Each wall is flat, endless, passes through zero and stands at right angles to its row. A trip goes straight from one point to another. List the walls that it crosses, first one first.

Walls:
(1): [ 2.1 -2.0]
(2): [1.9 5.1]
(3): [ 0.4 -3.8]
(4): [-3.7  2.5]
(5): [2.0 2.0]
(6): [-11.1   3.9]
(7): [-1.9 -0.7]
(8): [-1.8  0.5]
Trips:
[-8.9  3.8] to [-2.4  0.7] => 2
[-3.2 -0.6] to [-1.4 10.0] => 3, 2, 5, 7
[-3.2  3.7] to [7.9 6.1] => 7, 8, 6, 4, 1
[-0.8  4.0] to [-3.1 -5.8] => 7, 5, 2, 3, 1, 4
[ 0.4 -2.3] to [-5.4  0.1] => 8, 6, 4, 1, 3

Walls:
(1): [-4.1 -4.2  7.4 10.7  3.0 -3.2  1.4 -0.6]
(2): [ 8.7 -1.8 -5.2 -5.9 -0.2  0.4 -2.4  0.8]
(3): [ 5.2  0.7  3.3 -2.7 -4.0  3.4  3.1 -0.7]
(4): [ 6.2 -2.7 -2.5  2.9  0.9  3.3 -1.6  0.8]
(5): [ 1.3 -9.9  6.3  2.6 -3.9  4.5  1.2  3.3]
(6): [ 0.5  0.1 -3.9  2.5 -2.8  1.8 -0.8 -6.9]
(7): [-3.5 -1.0  2.3  2.0 -3.4 11.5  5.6 -3.1]
(8): [-5.2  1.4 -1.0 -0.3 -2.2  0.9  6.0 -2.2]
(9): [-0.2 -1.9  4.9 -0.8  0.0  3.9  1.5 -2.7]
Trips:
[-6.7  3.8 -3.2  2.9 -5.1 -3.1 -1.4 -4.0] to [-3.3 -3.0 -1.9 -1.2 -2.9  1.0 -8.6 -1.3] => 7, 1, 8, 2, 5, 4
[ 1.8  7.1  3.3 -5.7  4.2  9.0 -7.5 -3.8] to [ 1.6  3.8  3.9  0.0  2.9 -2.8  1.3 -2.8] => 4, 6, 7, 2, 1
[-0.1  3.1  1.7  3.0 -6.6  0.1 -1.8  0.8] to [-2.7 -2.5  2.7 -6.6  7.4 -0.6  7.2 -6.8] => 9, 5, 6
[ 0.1 -3.8 -1.3 -5.4 -2.7  0.4  5.0 -1.2] to [  1.0  -1.8   1.6  -5.1 -10.3  -3.7   1.1  -8.4] => none

Walls:
(1): [-2.1 -3.5 -4.8 -3.0 -4.7 -2.7  3.6 -5.8 -1.7  3.3  0.6  0.2 -4.0  4.6
  2.8  0.0 -1.8  4.1]
(2): [ 9.2  3.6  2.5 -6.9  1.7 -1.6 -2.2  3.8  2.5 -2.8  0.2  3.3  0.9  6.8
 -1.8  3.2 -7.3  0.6]
(3): [-2.2 -1.8 -2.8 -1.4 -2.3  4.5 -2.5 -9.1  2.0  0.6 -5.4 10.4  0.9  4.2
  0.7  0.4 -6.6  8.5]
(4): [-4.5  0.3  4.9 -3.9 -0.8  0.8 -3.1 -3.1  0.8  5.5  3.8  2.1 -1.7  4.5
  0.8  5.1 -0.8  0.4]
(5): [-6.5  5.2  5.1 -0.4 -3.3  1.6 -0.5 -3.1  5.2  2.0 -5.6  5.2  3.2 -0.2
  6.0  0.4 -6.5 -1.2]
(6): [ -2.6 -10.7   1.3   3.6   6.2   3.0  -5.9  -2.7   0.8  -1.3   0.3  -1.6
  -2.2  -4.4   3.1  -0.7   7.8   3.3]
(7): [ 2.7 -1.2  0.3  2.0 -3.1 -3.6 -2.2  0.7  6.4 10.2  2.9 -1.0  5.5 -2.6
 -2.7 -3.6  1.5  2.0]
(8): [ 3.9 -1.1 -0.8  0.8 -0.3  4.5 -5.6 -4.8 -2.4  0.0  3.7  1.5  1.6 -7.2
  1.4  1.5 -3.1  2.9]
(9): [-10.2   4.2   0.7   5.2  -3.1  -2.3  -0.3  -5.0  -4.6  -0.2  -4.4  -4.4
  -1.4  -4.8   4.5   1.7  -2.6  -4.2]
(10): [ 4.0  5.6 -5.6  1.5 -2.3 -6.5  1.7 -3.9 -6.8  0.9  3.9  0.6  2.0  7.2
 -3.0  4.0 -2.3  2.8]
(11): [-0.7  7.3  4.6  4.9  0.4  0.8 -5.2  2.7  1.0  1.1  4.0 -0.3  1.1  3.1
  0.5 -2.1 -1.6 -4.0]
(12): [ 4.2 -0.7 -3.2 -2.4 -2.8 -5.1  0.3  7.4  0.4 -7.8 -0.2  3.7 -6.8  7.8
  0.0  7.1 -7.9 -0.8]
Trips:
[ 0.3 -0.7 -1.2  3.5 -0.7  0.5 -0.7 11.1 -2.2 -1.2 -2.8 -1.9  4.5 -2.1
 -2.2 -0.1  6.2 -2.1] to [-0.1 -2.8 -5.9 -1.8  9.9  5.4 -2.2  4.3 -2.8  1.1  0.0 -3.7  7.0 -4.8
 -1.0  7.0  0.6  2.6] => 11, 8, 7
[ 4.3  8.4 -5.2  0.5  3.5 -0.3  1.7 -2.0 -0.9  4.4  3.4 -2.6 -1.9  7.6
  0.6  3.0  1.2 -2.0] to [ -2.4  -2.8   3.0 -10.2  -3.1   0.7  -1.5   3.2  -2.0  -3.4   2.7   2.7
   1.3   0.9  -0.6   5.3  -1.2   3.0] => 3, 11, 8, 5, 10

Walls:
(1): [-3.2  9.1 -1.8 -2.5 -4.8 -3.0 -9.9  2.1  0.4  9.1 -3.8  3.3  0.7 -1.0
 -2.3 -0.4  4.8 -0.9 -1.7  1.3  6.3  6.5 -3.5  2.4 -6.6  0.0 -4.1  2.8
 -0.6  0.9 -1.3  0.6  3.0 -1.1  2.4 -5.5  1.4 -1.4 -2.3  0.8  2.1  0.6
  0.2  2.7 -3.5 -5.1  7.5 -5.6]
(2): [-3.9  2.8  2.3  1.7 -4.6  7.4  3.0  0.8  4.8  2.3 -4.9 -0.7  1.5 -1.7
 -0.5 -1.3  8.2 -5.1 -4.1 -4.6 -4.9  2.4  2.2 -2.1  0.4 -1.7 -3.9  3.1
 -5.3  3.2  5.7 -2.1  1.0  1.0  0.4 -5.7  2.3 -5.4  4.3  1.1 -5.1  4.0
  3.2  0.3 -2.0 -2.4 -2.5  4.2]
(3): [  3.0  -1.0  -2.4  -0.4  -1.9   2.8  -2.6  -1.9   6.3  -1.0   2.9  -2.6
   0.2   7.5   5.6   3.9   1.1  -0.2   4.5  -2.1  -3.0  -2.9  -2.1   3.2
  -0.2  -4.4   3.6  -4.4  -0.9   0.7  -2.1  -7.1  -8.6  -8.1  -1.3   2.9
 -10.3   2.9  -0.5   6.2   1.8  -1.7  -5.6   1.8   5.9   4.8  -0.8  -6.3]
(4): [ 4.7  5.3 -4.8  1.2  0.4  1.9 -1.3 -3.2 -3.2  5.5 -7.7 -1.4 -5.0  0.7
  3.5  3.9  1.9 -5.8  0.4  2.2  3.3  3.1 -3.8 -4.9 -1.0  2.2  1.4 -1.3
 -3.9 -2.3 -5.3 -6.7  0.8 10.5 -2.7  4.8  1.2 -2.9  2.0  4.4 -4.1 -1.2
 -2.5  6.5 -0.4  0.0  3.2  9.4]
(5): [ -3.4   2.6  -1.1  -3.1   4.0   4.3   2.2  -0.4   0.0  -0.4   2.3  -1.1
   3.5   1.5  -7.9  -0.4  -2.3  -0.6   4.7   0.7   0.2  -2.1   7.2   0.1
  -1.1   5.9  -2.2   0.2  -6.4   7.4   0.6   1.9  -7.9  -4.7  -2.1  -1.4
   1.7  -0.8  -2.0  -3.0   7.7   1.5   0.4   8.7  -5.8 -11.4   1.9   0.1]
(6): [  3.2  -6.0   4.1   1.5   1.1   5.3   4.4   0.3   1.3   2.5   5.1   1.8
   0.3   2.7  -3.4  -3.5  -1.8   1.7  -6.2   0.0  -2.6   0.9  -3.6   0.8
   2.5  -2.6  -2.1  -4.0 -10.5   9.8  -3.9   1.3  -1.6   3.2   0.5   2.1
   3.7  -1.6  -3.6   1.9   4.9   4.1   1.6   0.5   2.9  -0.9  -1.1   1.5]
(7): [ 3.5  3.3 -1.0  6.8  2.5  3.5 -0.8  1.9 -0.4  2.1  0.6  4.2 -1.8 -8.8
 -4.0 -2.4  3.5  1.6  2.0 -1.1  0.1 -1.5  2.1  0.2 -4.1  0.2  4.9  2.6
 -3.8  2.3 -7.3  0.8  6.9  2.8  4.7  1.1  0.4  2.9  2.4  4.6 -2.6 -0.8
  1.2  0.9  3.2 -4.9  1.5  7.0]
Trips:
[ -2.9  -0.6   4.2  -1.9  -6.7  -6.4   0.3  -0.8   1.0  -0.8  -1.8   4.7
   0.1  -7.1  -3.1  -5.9  -1.3   0.5  -7.1   1.2  -8.9   0.1 -10.2  -7.0
  -1.7  10.0  -1.7   9.8   9.6   0.8  -1.8   2.8  -4.1  -5.1  -2.6  -8.1
   3.0   0.4 -12.3  -6.1   4.8  -0.6   1.9  -1.3  -2.8   1.9  -4.4   4.4] to [ 0.7  1.0  1.5 -4.4 -3.7  3.4  2.5  2.2  2.0  5.2  0.1  5.9  5.2 -3.9
  3.6 -6.3  6.7  3.4  0.5  4.3 -7.4  1.3 -1.7 -0.1 -2.0  0.9 -0.2  1.8
 -2.3  3.0  4.3 -2.5  7.4  2.6  5.8 -0.7  0.9 -1.5  3.5  2.1 -2.4 -0.3
  1.5  1.1 -1.0 -3.6  0.9  1.3] => 5, 6, 7, 4
[ -8.0  -1.8   0.0  -1.5  -2.0   3.0  -0.4   0.0   3.5   5.6  -1.1   4.0
   3.8   0.3   7.7   1.6  -0.8  -2.2   2.8  -0.9  -0.5   1.8   3.1   3.2
   2.8   4.4   1.2   5.7  -3.3   2.5   0.8   7.3  -2.9 -10.4   6.5  -3.4
  -2.7   1.0   5.3   2.9   3.0   4.1   4.9   2.5  -5.4   2.7   5.3  -0.2] to [ 1.3  7.6  2.5 -5.9  4.9  0.9 -5.7  1.8  0.0  0.5  0.7 -1.0 -0.3  0.3
  2.7  4.1  2.3  3.8 -2.8  6.4 -0.8  5.9 -1.9 -3.9  4.9 -1.8  5.0  3.0
  0.6 -3.6  0.1  3.3  3.2 -0.6 -2.9  1.8  1.0  3.2  0.5  5.4 -4.7  6.2
 -4.4 -7.5  3.8 -1.1 -5.0 -0.2] => 5, 7, 4, 2
[-5.3  6.2 -2.2 -5.3  5.4 -0.8  9.6 13.1 -4.7 -9.8  4.5  3.7 -9.0  5.6
 -2.0  1.4 -1.7  2.5 -0.7 -0.8 -2.3 -9.7  1.0 -1.4  1.7 -1.3  2.7  3.9
  4.8 -2.2  0.9 -3.4  2.0  7.6  0.9  5.9 -4.4 -5.6  5.7  4.4 -5.7  1.6
  4.8  2.0  0.9 -9.4 -2.2 -4.9] to [-4.4 -2.8  2.0 -1.3  3.6  4.0 -2.8 -1.7 -4.7 10.1 -0.2 -6.2 -8.6 -1.1
  4.2 10.2 -2.5  3.8  0.7 -1.5  3.8 -3.4  1.4 -0.6  3.6  1.4  0.2 -4.0
 -7.3  0.8  0.8  0.4  4.8 -2.4 -0.3 -0.5 -2.0  2.5  1.4  2.6 -0.3 -4.3
 -1.7  1.9  1.4  1.4  1.4  6.0] => 4, 3, 6, 5
